Every row gives one point. Each copy is the shape, with its points in the same order, turned, moved and blurred by noise. Is it also mirrored, or only turned?

Shape (7 x 2)
[[-30   1]
 [ -4 -13]
 [-16  41]
 [-54  10]
 [ 40 -45]
 [  8  31]
 [-41  -9]]
Copy 1 (7 x 2)
[[ 16   2]
 [ -9   0]
 [ 34 -24]
 [ 34  28]
 [-59 -26]
 [ 24 -38]
 [ 18  33]]
Copy 1 is: only turned
Copy 2 (7 x 2)
[[  0 -31]
 [-10  -4]
 [ 41 -22]
 [  9 -55]
 [-38  39]
 [ 33   3]
 [-11 -40]]
Copy 2 is: mirrored
Copy 3 (7 x 2)
[[-18  32]
 [-16   3]
 [ 18  45]
 [-26  57]
 [-16 -50]
 [ 26  21]
 [-33  35]]
Copy 3 is: only turned
Copy 4 (7 x 2)
[[ 14  33]
 [ -7  17]
 [ 47   4]
 [ 38  49]
 [-60   6]
 [ 19 -15]
 [ 14  45]]
Copy 4 is: only turned

Shape (9 x 3)
[[ -9  49  23]
 [ 29 -20  18]
 [ 49 -32  -4]
 [-16  18  16]
 [-31   5  -1]
 [-26 -31 -35]
 [  6 -30 -37]
 [  4 -24 -47]
 [-39  -2  13]]
Copy 1 (9 x 3)
[[-52 -24  10]
 [ -1  32  -8]
 [ 11  46 -31]
 [-20 -12  10]
 [  2 -28   7]
 [ 43 -25 -13]
 [ 37  -1 -27]
 [ 33  -8 -43]
 [  3 -33  27]]
Copy 1 is: only turned
Copy 2 (9 x 3)
[[ 53  10  34]
 [ 30  11 -40]
 [ 22 -10 -60]
 [ 24  12  22]
 [ -5   6  19]
 [-36 -13  -7]
 [-17 -20 -35]
 [-21 -41 -22]
 [  1  31  14]]
Copy 2 is: mirrored
Copy 3 (9 x 3)
[[ 23 -56  37]
 [-30 -21 -10]
 [-37 -16 -39]
 [ 10 -27  28]
 [ 24  -3  22]
 [ 21  32 -11]
 [ 13  14 -34]
 [ 20  10 -41]
 [ 15   6  40]]
Copy 3 is: only turned

Shape (9 x 4)
[[  4  -9  46  -2]
 [  8 -15  26  18]
 [-13  -9  24  23]
 [  3 -10 -20 -41]
 [-24   0  34  12]
 [ -1   5  41  18]
 [ 26 -37  -6 -12]
 [ 38 -33 -28 -50]
 [ 15  15  16  17]]
Copy 1 (9 x 4)
[[ 13  42  17  26]
 [  8  43  -6  18]
 [-15  37   7  19]
 [ 14 -27  23 -15]
 [-17  30  28  28]
 [ -3  38   4  40]
 [ 27   9  -4 -23]
 [ 46 -22   1 -43]
 [ -1  14 -21  34]]
Copy 1 is: mirrored
Copy 2 (9 x 4)
[[-27 -32  10  18]
 [-14 -13  27   5]
 [ -5 -29  15 -14]
 [  5  18 -44  24]
 [-14 -42   1 -10]
 [-27 -32  16  -5]
 [  7  16   4  38]
 [  5  45 -26  60]
 [-29   0  10 -12]]
Copy 2 is: mirrored

Shape (12 x 8)
[[ 23  26  33  47 -19  18 -28  28]
 [-25   3 -22   4  27   6  28  15]
 [ 39 -17  23   5  25  46  -8 -21]
 [  7 -22  -2  10  36  16   8  -5]
 [-16 -12 -31  -6   4 -16  22 -17]
 [ -1 -34  31  28  30  20  27 -15]
 [  0 -26 -14  -4  23   9  16 -27]
 [-33   7 -31  27  16  14  13 -15]
 [-33  -2   0   7  13   5  -9  -5]
 [-35 -13   5  -7   5  11  45 -22]
 [  6 -13  -4   1  22   0   7  -4]
 [-13  -7 -27  12 -35  14 -22  20]]
Copy 1 (12 x 8)
[[ 51 -14  22  -6 -28  10 -28  35]
 [-23   8 -15  35   6  23   9  -2]
 [ -8 -28   9 -10 -57 -10 -12 -25]
 [-17   2 -12  20 -32  -3   9 -17]
 [-26  16  -8   5  28   0  27 -12]
 [  5  22   2  13 -39   9  -9 -47]
 [-30   3  -5   9  -8 -11  19 -30]
 [  0  -4   3  45  24   1  14 -18]
 [-13  14  22  32   2  -2  -2   4]
 [-32  18  15  15  13  29   8 -41]
 [-14   6  -9   3 -14  -3   5  -6]
 [  9 -11  30   8   1  11  42  33]]
Copy 1 is: mirrored
Copy 2 (12 x 8)
[[-28 -14 -16  33  19 -45  60 -20]
 [ 32   5  16  11  19 -29 -19  10]
 [  1  15  27 -14 -20   2  55 -21]
 [ 31  13  20  -5   9  -4  19 -12]
 [ 24  -3  -3   3  10   9 -33   3]
 [ 38 -20  40   1   2  -3  26 -36]
 [ 30   7  15 -10  -5  15  -2  -7]
 [ 42 -15 -11  -5  -4 -30 -11  10]
 [ 24 -20   2   7  16 -10  13  20]
 [ 26 -31  36  11  -9   0 -23   5]
 [ 15   7  14   2  16   3   8  -8]
 [  6   4 -34  48  -3 -10  12  18]]
Copy 2 is: only turned

Shape (13 x 9)
[[  3   6  11  -5  11  -8   4 -35   5]
 [-14 -15 -24  29 -20  -4  12   5 -22]
 [  8   9  -4  20   9  -6  -3  12  20]
 [  3   3   4  31  26 -11 -10  26 -23]
 [-35  18 -31 -29  28 -19 -12 -37 -20]
 [-49   4 -29 -11  -5 -22  16 -30  29]
 [-39 -33   9  27  22  22  10  24 -20]
 [-35   4 -34  13  20   7  45  -4 -12]
 [  9  -1 -10 -14 -13  -4 -11  -9  -1]
 [-18 -11   3  25  17  11 -22 -27  29]
 [  0  22   8  34 -28 -17  20 -13 -18]
 [  1   5  10  28 -16  -7   7  24 -14]
 [  9 -22 -25 -18  -3 -42  32 -16  -3]]
Copy 1 (13 x 9)
[[  1 -10 -17 -41   7  17  -8  18   3]
 [  1  -1 -20  18 -25  -5 -15 -17  -2]
 [ -1 -18  10  -9   5 -11  16   9 -17]
 [ -4  -7   9   0 -39   3  38   5  -3]
 [-41   0 -14 -58  -1  28  -6 -33  -3]
 [-31 -20 -41 -22  36  -6 -17 -37  -3]
 [-10  20 -36  31  -8  11  39   3  12]
 [  3   0 -36  -1   9  19  16 -47  -6]
 [ -6  12   5 -19   2  -5 -19   9   0]
 [-19 -11 -41 -17   5   1   8  29 -29]
 [ 15 -39  -3   6 -15  21 -26   2   0]
 [  3 -19   5  25 -17  -2   0   8   7]
 [ 13   1 -12 -37   4 -26 -24 -21  33]]
Copy 1 is: only turned
Copy 2 (13 x 9)
[[-28 -20 -18   9   4   5 -14  10  -5]
 [  3   0  24 -31 -32 -16  -3   9 -21]
 [ 11   3 -35  -2 -10 -14  -9   3 -16]
 [ 24   2 -18 -33   6   6  10   1 -34]
 [  4 -34  10   6 -15  58 -27  15  12]
 [ -6 -21   6  34 -54   9  -8  18  11]
 [ 27   5  21  -7  -2  -1  17  39 -60]
 [ 18 -52  17  -1 -39  -3  -6  16 -36]
 [ -4   2   0  -1   3 -10 -25   1   8]
 [-17   9 -23   8 -12   6 -16  51 -22]
 [-30   0   3 -19 -26 -11  -2 -27 -31]
 [  7  13   1 -16 -11 -20   1 -15 -33]
 [ -6 -39  13  -3 -12 -16  18   1  31]]
Copy 2 is: only turned
Copy 3 (13 x 9)
[[ 27   0   4 -13 -20  -9  -7  -6  20]
 [ 12  -5  -9  39   7   3 -18  -4 -26]
 [ -1  -2  -9  -8   8 -18 -30 -22   5]
 [-16  22   5  28  12 -17 -14 -37  -2]
 [ 14  -3  22 -20 -51  35  10 -29 -12]
 [ 42 -33  20 -29   0  22 -15  -5 -27]
 [ -5  21  16  22  27 -29  16 -12 -38]
 [ 38  24  -7  -2  19  20  -3 -22 -37]
 [ -7  -5 -16  -2 -16   3 -16  10   0]
 [ 18 -19  11 -17 -13 -49 -10 -23 -10]
 [ 30 -18 -11  35  15   0  -7 -11  29]
 [ -9   0 -12  31  30  -9 -15  -4  16]
 [ 31  14   4  10 -10  24 -45  29 -10]]
Copy 3 is: mirrored
Copy 4 (13 x 9)
[[-17  -1 -33   1  -7  -8  24  -8  10]
 [-22  13  30  10 -19   3 -18 -29   8]
 [ 13 -12  16 -10   3  15  19 -19   7]
 [-21  -2  25  16  18  32  21 -13  -7]
 [-45  30 -25 -31 -13  22   7  15  36]
 [ -4  -2 -17 -28 -44  10 -13   0  50]
 [-31 -20  20  32  21  21 -37 -16  20]
 [-17  21 -11   8  -9  32 -27 -42  42]
 [ -6  10  -7 -22  -3 -15   4  -4  -9]
 [-14 -28   4  -3   5 -13  28 -11  44]
 [-26 -10  -3  10 -39   5  11 -43 -18]
 [ -7 -14  17  12  -7  19  -1 -24 -24]
 [ 12  43 -14  17 -33  -1  -9   5   8]]
Copy 4 is: only turned

Shape (17 x 11)
[[ 22 -28  22 -22 -11  28  32 -15 -13 -23 -33]
 [-15   9  32  25 -31  -6  13  26 -28  -9   9]
 [-14   1   0 -33 -28   3  -8   8  23  -1  20]
 [ 28 -12  28  13   8 -32 -20 -21  -4 -24 -11]
 [ 30  18  -8 -15  12  -6  -3  -4  -5  18 -25]
 [ -3 -20 -19  -6 -11  -7  -1  25 -23  11  -1]
 [ -3  24   0 -13 -18   8  12  11  -3 -34 -30]
 [ 20  19  11  -8  18  21  -2  27  24  11 -11]
 [ 20   2   7  -8 -17 -27  16  12  13  11  21]
 [-12   6  28   0 -31  13  -1   0  27  12   7]
 [  1  28  -7  -2  11 -26  32 -23  18 -16   1]
 [ 21  29  -5 -13 -29  -9  27  -7  11  18  24]
 [-23   5 -14  -4  25 -10  23  -1  -1  -6  -7]
 [-13 -19 -16  16  -3   9 -24  28  14  10 -28]
 [-19  -4  -9  18  17  -5   2   1  16   3   4]
 [ 41   0  31  12  -7  30  25   3  -5 -24 -26]
 [-17  26 -20  17   4 -25 -21  -7  -5 -23  23]]
Copy 1 (17 x 11)
[[ 23  17  18 -15 -12   7  60  -3 -38  15  30]
 [ -9 -39  -9 -34 -27 -18   3  20 -23 -10  -2]
 [ 13 -12  26 -12  19  19 -28  -7 -25  -7   3]
 [-23  10  24  -8 -23 -13  22 -22   9  27 -12]
 [ -4  21  28  18  -7 -15  -1  -8   8   4  42]
 [ -5  12 -20 -11   4  -6 -12  -9 -22  -6  28]
 [-12 -16  35   9 -13   5  20  -2 -33 -20  29]
 [ 19 -11  19   9 -17  18  -2 -11  30 -20  30]
 [-10   1  18 -29 -15  12 -32   4  -2  20  18]
 [ 32 -17  24  -7  -8   7 -11  14  -8  -6 -17]
 [-34  -6  47  -2   0  19  10  25   2  18  20]
 [ -4   8  45 -26  -7   4 -30  36  -9   5  26]
 [-27 -10   4   9  23  19  16  14   3   3  29]
 [  5   8 -22  28  -5  20  -4 -12  -7 -23  -2]
 [-14  -2  -6   1  11  22   5  14  13  -8  -5]
 [ 17   4  30 -17 -47   4  49   1  -5 -14  26]
 [-54  -9  19 -11  17  -8 -10   5   7 -19  -8]]
Copy 1 is: mirrored
Copy 2 (17 x 11)
[[ -2  -2   5 -10 -13  11  21  38  21  -9  50]
 [-12  18  -5 -28  11  -3  11 -51  33 -11  14]
 [  6  37 -14 -18  -6  22 -25   0  -4   5 -14]
 [-32  -5  14  -8  38  -4  36   6 -11  19  -2]
 [ -3 -28   7  11   0   9   2  -1 -28 -14   1]
 [  7  22  -2  18 -16  10  18 -22   7 -19  -9]
 [-12 -22  -6 -32 -22  18  -1  -2  23  -2   2]
 [ 21 -19  12 -14  21   4 -23   8  -3 -27 -11]
 [-19  19 -20  14  22   7 -17 -10  -3 -14  -3]
 [ 20  21 -13 -30  24  20 -19 -13  -3   9  16]
 [-22 -23 -25  10   4 -14 -23   0   1  28  -1]
 [-21   8 -15  11   6  15 -44 -19 -11  -3  17]
 [  9 -13 -17  10 -16 -25   3  -6  10  11 -11]
 [ 43  -1   3   0   9  29  25 -11  13  -3 -26]
 [ 22  -1  -4  12  15 -10   1 -15  11  20 -15]
 [-11 -21  25 -16  18  12   5  16  32 -19  39]
 [-19   0   9  -2  -3  -8  -3 -37   3  38 -36]]
Copy 2 is: mirrored
Copy 3 (17 x 11)
[[  6 -13 -24   7  12  15  16  42  41  31  -2]
 [ 17 -22  -5 -21 -40  34  -7 -24  11  12  -1]
 [ -2 -39 -10  19  13  -7 -14 -15 -16   0 -22]
 [ 43   6   4  -1  29  30  15  -7   9 -10  31]
 [ 14  10   8   3   2 -31   1  16  12 -17  16]
 [-19 -17  -6 -25 -10  -4  18  -7  -2 -12  -1]
 [ -3 -22  15   8   1   7 -21   3  44   6  -5]
 [ 25   0  19   3   0 -41   2  -8   9  22 -13]
 [ 18 -23  -1 -14   2  -6 -16   1 -30   7  13]
 [ 21 -19 -30  13  -2  -7 -18 -30  -3  18 -12]
 [  3  18  16  11  14  14 -43  10  -8   8  14]
 [  9 -22  -8  13 -15 -16 -36  11 -25   6  22]
 [-19  26  13  -7   5   9 -13   1   0   1 -15]
 [-13  -1  -7 -20  15 -24  15 -44  23   1  -5]
 [-11  23   3  -5   9   0  -4 -29  -9  10  -2]
 [ 29  -9   2   5  -6   2  11  17  43  46  20]
 [ -6   3  29  18  -2  24 -13 -38 -13 -22  14]]
Copy 3 is: only turned
Copy 4 (17 x 11)
[[ 28  -9  29 -27   7  17   4  57 -23  -4 -14]
 [-21  -7  58 -12 -10 -12 -21 -15   2 -19 -29]
 [ -8 -28  19   2 -25  -5  34  -3   6   2  22]
 [ 16  25  -1   3 -17 -30 -14  26   7  16 -33]
 [ -9  20 -16  -8  28   9  20  19  13  -3  -7]
 [-33 -27   4   1  20 -13  11   9 -13  -8 -18]
 [ -5  -4  37  15  -3  26  -5  30  13 -15  -1]
 [-28  10   3 -14  -5  38  20   9  11  22 -13]
 [-18  20   5   3 -17  -7  18 -12 -23 -13   1]
 [ 10  -6  37 -10 -19   7  23 -23   0  19   1]
 [ 17  25  -9  13  -9  20 -19 -12   8 -20  14]
 [ -8  24  20 -10  -1   0  19 -14  -8 -15  39]
 [ -2 -17 -20   0   7  21 -18  -6   0 -20 -11]
 [-17 -29   2  23  19  15  13  -1  -5  31 -41]
 [ -5 -12 -10   9   2  11 -15 -24  -5  11 -21]
 [ -3  26  41 -26   0  25 -13  43 -19  14 -21]
 [-16  -7  -6  29  -5 -14 -33 -14  26  -2   5]]
Copy 4 is: mirrored

Shape (16 x 12)
[[-23   3  -5  -1  23  17   1 -17   2 -10  -1   3]
 [  4  -7   8 -46  15  15  10  -1   1  10  -5 -13]
 [  1  -6  -3 -14  10   6  16  -2   0  -7 -15 -11]
 [ -1  24  -6  16  -5   8   7 -16   0  -6  -2   3]
 [  0  41  -4   9  -4  -3  -9   6  -1  -4  -8 -13]
 [ -6  -2   4 -11  -2  18   4  12  -5  28  -7   2]
 [-41 -13  -1  -1   8 -12  11   4  -4  -9  -8 -12]
 [-13  13  10 -32  -7 -11  15 -13   1  60  -9  -8]
 [  7  -8  -2 -11  -4  10   1   6  -3  -7 -13  22]
 [  4  -7  -7   1  12 -18  14  -1   2  15  39  -4]
 [  2 -13  -8 -41  -1  13   1   2   7  -8  -4  -5]
 [ -2 -14  23  15  -4   4 -11   9  -2  -6 -11   2]
 [ -3 -14   0   9  -3  14 -18  -3 -17   0 -12  -4]
 [ -2 -10  10   0  -9  11  13  -7  -4 -10  22   5]
 [ -9  -3   1   7  -3  -5 -10   3  12   0  -9   0]
 [  3 -10   6 -32  -2 -17  -3   9  -9 -10  -8  25]]
Copy 1 (16 x 12)
[[ -4 -25  -7 -13  13 -11  10  13  12 -14   9  -2]
 [-24 -26  16 -28  -1  22  -4  16   3  14  25  -9]
 [-17  -1  13 -25   5   0   6   7   2   1  13  -5]
 [ 22  -5  17  -6   2 -14   9  10   6 -13  -6  -6]
 [ 18   9  17   5 -24  -3   5  23   1 -19   8   7]
 [  2 -10  18 -12  10  12 -24  10  17   8  15  10]
 [-23  10  -3   4  29  -3  11  17   0  -9  17   9]
 [ 14   0  21  -3  17  27 -15  42  20  33  37 -14]
 [ -6  -8  23 -10   4  -2 -10 -18  12  -9  11  -8]
 [  0 -17  -1  11   6 -16 -12  12 -22  31   5 -11]
 [-22 -21  19 -16  -5  17  13 -12   5  12  21  -1]
 [ -4  10  -2  -5   9  13 -18  -8  -2 -20  -8  -3]
 [ 12   0  -1 -17  11   7 -13 -11   1 -15  12   9]
 [  1 -19  16  -3  20   2   2  -4 -14   3 -13  -4]
 [  0   7  -2   5   1   6  -1  -2  10  -7   5  -4]
 [-20  -9  28   8   7  10 -10 -17  -4  -6  33 -20]]
Copy 1 is: only turned
Copy 2 (16 x 12)
[[-15  -6  -3  15 -17 -20  -1   1   4  10  17   2]
 [  0 -13   8  38  -2  -9  -2 -14 -21 -29   1  -1]
 [ -2 -14   4  18  -5   7   5 -13  -5  -4  11 -12]
 [ -7   2   4  11   7  -7  -1   9  22  22   3  -7]
 [ -2   6 -11  21  28  -5  -5   1   7  32  -9  -8]
 [  3  22  -8  17   4 -11  13  -9  -7 -20   0  -6]
 [ -3  -4  -7  11  -3   6  13   1 -23  13  42   6]
 [  8  23  -9  45  18  -1   6  34 -19 -35   6 -15]
 [  1  -4  -3   6 -13   8  21  -9   6  -7 -10   7]
 [-22  13  20  -1   5   3 -12  26 -26  -3   2   3]
 [ 14 -21   4  17 -10  -8   3 -13 -20 -15  -6   4]
 [-10  -1 -16  -6  18   9  11 -12  13  -8  13  16]
 [  5   8 -14  -2   0   2  -7 -13   9  -2  12   9]
 [ -4  -2  26  -1   2  -4   9   1   4  -5  11  17]
 [ -2  -5 -20  -3  12   1   6   3  -7   7   8   5]
 [  2  -8  -7  22 -15  25  18  -1 -13  -8 -10  26]]
Copy 2 is: only turned
Copy 3 (16 x 12)
[[-28 -12   4 -15   1  16  11 -10  -5  22   5   3]
 [-15  21  -3 -47 -26   0 -11  -5 -11   4  -5  14]
 [-23   4   0 -22 -11  11  -4  -5 -15  -9  -2  -2]
 [-19  -3   0  12  14   3   4 -11  -3  -4   0  15]
 [-18   5 -10  23   7  15 -28 -12  -5   2   2  19]
 [ -9  -9   4 -14 -28  -9 -16   3   4   2  -9  15]
 [-28 -19 -23 -15 -10  30   2  20  -4   2  -1 -11]
 [ -2 -12 -32 -38  -8 -14 -22   9  12  -4 -24  42]
 [-11  11   9 -10 -21  -1   3 -10  15  -8   2  -7]
 [ 30  -3  -3 -16   5  17   2  18 -14   5  -2   6]
 [-21  27   3 -33 -18   2  -9   7   2   5  13   2]
 [-20   3  13   8 -21  18   2   6  10  -2 -24  -7]
 [-24   2   7   5 -12  -3  -4   3  -1  13 -20 -16]
 [ -5  13  11  -4  -8   9  23  14  -7  -1  -3  10]
 [-19  -1   1  -1  -2  20 -12   9  15   1  -8  -2]
 [ -2  24 -20 -15 -29   7   4 -10  21  -9   5 -10]]
Copy 3 is: mirrored
Copy 4 (16 x 12)
[[ 29  14 -21   4   0 -10 -15   3  -5 -10   2   2]
 [ 15  -2  21  -2 -23  17  -5  18  -6 -12   1 -16]
 [ 26   5  12  11   2 -11   1   5   0  -6  -9 -15]
 [ 10  16 -10  19   3 -27  -3  -8   3  20  -7  15]
 [  5  27   6  22  12 -13  -4  17  13  20 -19  18]
 [ 15  -7  17   8  12  20 -12  -1  -5  14  -1   7]
 [ 22  26   0 -14  34 -11 -21   4  -6  -4  -1 -18]
 [  4  15  24  -4 -11  28 -24  10  -9  44  20 -14]
 [  4 -20   3  15  15  -8  -3   5   5  -4   1  -2]
 [ -2  11 -21 -23   3  12  17   5 -15  23 -19  -6]
 [ 10  -9  21  -5  -8   1   5  14  13 -18   5  -8]
 [ -5   7   0  26  35   3  -3 -12  -7 -15 -11  -4]
 [ 11  11  -1  22  29  -1  12   0  -9  -7   7  10]
 [ -3   5  -5  -5   2 -16   1 -14 -16  -8  -9   4]
 [  5  15  -1  12  24   2  -2  -4  11   3  -2  -5]
 [-14 -16   0   3  18  -9  -6  29   3  -7   6 -22]]
Copy 4 is: mirrored

Shape (16 x 12)
[[ -3  20 -18   4   6   6 -30 -19   2 -16  19   7]
 [ 33   4 -10  26  -8  12  -6   0  -5  -2  25 -31]
 [  2 -42  34  10 -25  -7 -17 -18 -38 -36  -7  10]
 [-20  21   1 -21   4  -8  27 -12 -15 -16   7  20]
 [ 27 -18   2  -7  -6   2  -5  -3 -18 -23 -13 -14]
 [  3 -19  39   3  -7  46  12  -2  -8   1   0   5]
 [ 13   8  30  18  -9   7  -6  -8 -12 -23   4 -31]
 [ 15  -9 -13  12  -2 -29  12   2  -8 -14 -19  -3]
 [ 11 -19   7 -22 -10  25   8  -6  15 -30 -19 -13]
 [ -9 -16  -7   7   5  -3  -2  24  -9  -1 -11  14]
 [ -4 -31   7   0  -3   4   8  -5  -2 -21   9 -22]
 [ -1  -8 -20 -23  14  12  46   1 -19 -22 -14  -5]
 [-15   2 -17 -11 -21   6  27   5  -8  -3   0  -4]
 [  9  14 -21  -3 -12  18 -30   2 -39 -19  -9 -40]
 [  0   9  15   4  -6  22  26 -34   7   4  -2 -28]
 [  8  10 -19  21   0  23   8   5  -9 -20   1 -12]]
Copy 1 (16 x 12)
[[  5   8  -9  28   4  -8  12  16 -19  23  14   7]
 [ 27 -28 -13  19 -19  15   6 -11 -26  22  -8 -16]
 [ 37  -5  23 -12  37 -37 -17   4   9  25  -9 -43]
 [  1  28  30 -11 -16 -12  11   2  10   4  10  14]
 [ 25 -20  22   9  -4  -4 -32   3  -3  18  -3 -15]
 [  3 -32   2  -5  -1 -37   3  -8  17  -8 -33 -10]
 [ 23 -10  15  10   3   1  -1   4 -26  10 -35 -22]
 [ 17   7  18  -3  -2  15 -31 -16 -10   5  20 -18]
 [ 16  -9   8   9 -10 -23 -43  -3   4   4 -25  14]
 [ 12  -8  -3  -1   2  -7 -15   2   8 -19  26 -15]
 [ 39  -1   1  12   5  -2 -14  -9  15   4 -19  -3]
 [ 20   5  34  11 -42 -12 -22 -17  24 -10   8   9]
 [ 16  15  -3 -13 -37  -7 -10  -5  12  -2   3  -2]
 [ 27  -9   8  32 -37  -1 -13  34 -14  24  -3 -33]
 [ -6   7   4  14 -21  -2  -2 -21   3  10 -47  -7]
 [ 21  -8   2  23 -27 -12  -2 -10 -23  -1   3 -10]]
Copy 1 is: only turned
Copy 2 (16 x 12)
[[-17  -2  15  11  -8 -12  -2  12  -1  25  13  29]
 [ 22  12   4 -21   4 -26  14   8  12  18 -16   9]
 [-22 -31 -25  37  37  -3  37  22 -10   7 -34  -5]
 [-14 -25 -10  10 -14  30 -12 -17 -26  15   0   8]
 [ -5 -10  -3   7  21 -24  30 -15 -15   6 -17  -3]
 [  9 -12 -42   9  31 -22 -18  10 -17  -8   0 -13]
 [  3 -10 -25  -9  -6 -25  28  21 -11   2 -16   6]
 [  1   3  15   1  13  18  37 -13 -18  -5 -16   2]
 [-26  -6 -18 -10  29 -28   6 -21 -35  -6 -10   7]
 [  5  -6  22  21  18   5  -3   0 -21 -15 -12  -3]
 [-14 -23  -3 -16  27  -9   6   6 -15   2 -22  -1]
 [  8 -29  -1 -11  19   8  -4 -43 -45  11  -9   5]
 [  1 -13  -4  -4   8  12 -14 -27 -13  -7 -24  20]
 [ 16 -29   9   9  -6 -46  25 -13  -3   7 -21  36]
 [  2 -14 -36 -34   9  -2   4  -4  -5  -5  13  17]
 [ 23   3   2  -6   9 -14   4  -1 -25  13 -12  27]]
Copy 2 is: mirrored
Copy 3 (16 x 12)
[[-16 -12  10 -24 -24  23  -5 -18 -18  10  -1  -3]
 [-23  21  12   2 -25 -12 -32 -15  -6   8  22   0]
 [-39 -13 -15  28   7  -1   1  13  11  50 -21 -39]
 [ -9  -2   3   1  17  24   3   8 -20 -25 -36  -9]
 [ -6   1  16  27   3   6 -20   3   6  29   1 -12]
 [-30  -7  -3   8  24 -17   0  32  -2   6  27 -10]
 [-23   9  10   2  -4 -28 -28   4 -21  27  -4 -14]
 [  4  22  14  13   7   6  -3 -23  17  13 -26  -4]
 [ -1 -18  18  23  31  -1 -12  -8 -11  13  22 -19]
 [-22   6  12  12   9   7  24  -9   8   8  -6  19]
 [-26  -1 -11  24  18  -1 -14 -20 -14  18   6  -5]
 [-14   6  21  24  42  32 -19  -1   5 -13 -10   5]
 [-18  -6  11  18  11   2  -6  -9   4 -30 -14   0]
 [-32 -20  42  14 -26   0 -41  -8  -2  17  -9  13]
 [ -4  -7  -8 -14  21 -20 -38   6 -11  -9   7  -3]
 [-33  12  31  -7   3   4 -19 -17   1  -4   7  -4]]
Copy 3 is: only turned
Copy 4 (16 x 12)
[[ 20  16 -15   9  13  36  -2  15  11  17 -15   2]
 [-22  27  24  -3  18  28  -1   3  18 -15   0  -8]
 [-30  -4  -2   9   2 -33   8  39 -10  -9 -28  39]
 [  9  13 -26  -7   6 -10 -10 -29  -2  33 -19  16]
 [-12  12  17  -9  10  -8 -24  19   4 -10  -6  20]
 [ -6 -11  33  18  20 -26  13   6  -3  28  11  12]
 [-10  31  14   6   9  -9  17   9  27 -17   6  17]
 [ -2   7  -9 -30  -2  -4 -18   0  -4 -20 -17  -2]
 [  9   9  30   7  -7 -25 -29  16  12  11   2   9]
 [ -1 -14  -2 -26  -2   7  -1   4 -22  10   7   8]
 [-13   8  16  14 -13  -5 -14   3  -8  -6   1  13]
 [  8  15  21 -19  -2 -10 -38 -31 -16  16 -12  24]
 [ -2  24  10 -14  -5  -5  -9 -16 -18  29  -6  -6]
 [ -2  60  17 -20   9  27  -3  27   1   1   2  32]
 [ 15  35  18  24  16 -21   0 -15   0   2   7 -14]
 [  8  16  36  -9   6  17  -2  -5   5   3 -14  14]]
Copy 4 is: mirrored
